Each wall is flat, endless, passes through zero and stands at right angles to its row. A trip goes straight from one point to another. Which walls does it cross, in order?

Walls:
(1): | -.11 |  .09 |
(2): |  .14 | -.27 |
(3): | -.47 |  .94 |
(4): | -.08 | -.28 |
(5): | .35 | .02 |
Trips:
| .09 | .20 | to | -.76 |  .34 | -> 5
| .18 | .46 | to | .13 | .41 | -> none
| -.47 |  .10 | to | -.18 |  .33 | -> 4

Walls:
(1): |  .23 |  .01 | -.05 |  .21 | -.58 | -.28 | -.49 |  .00 |  .15 |
(2): |  .20 | -.26 | -.28 |  .58 |  .09 | -.26 | -.17 | -.01 |  .21 |
(3): |  .06 | -.02 |  .27 |  .37 |  .19 | -.16 |  .11 |  .01 | -.14 |
(4): | -.22 |  .26 |  .09 | -.22 | -.22 |  .47 | -.74 | -.67 |  .41 |
(5): |  .36 |  .19 | -.25 | -.78 |  .19 |  .54 |  .19 |  .22 | -.50 |
(6): | -.31 |  .18 | -.13 | -.39 |  .24 |  .11 |  .37 | -.24 | -.40 |
(7): |  .29 |  .40 | -.01 |  .70 | -.51 |  .27 |  .32 |  .35 |  .11 |
(8): | -.50 |  .07 | -.49 |  .06 |  .43 | -.80 |  .10 |  .14 |  .14 |
(9): | -.05 |  .40 | -.17 | -.18 |  .20 | -.18 | -.05 |  .05 |  .23 |
(10): |  .41 | -.06 | -.03 |  .15 | -.16 | -.13 |  .52 |  .03 | -.42 |
Trips:
|  .44 | -.49 |  .19 | -.15 |  .26 | -.12 |  .52 |  .21 | -.25 | to | -.21 |  .17 |  .21 |  .51 | -.25 |  .19 |  .62 | -.02 |  .30 | -> 7, 2, 5, 6
| -.43 | -.39 | -.18 | -.08 |  .87 | -.03 |  .94 |  .20 | -.35 | to |  .27 | -.16 |  .05 |  .34 | -.14 |  .17 |  .21 | -.16 |  .06 | -> 2, 7, 8, 5, 6, 1
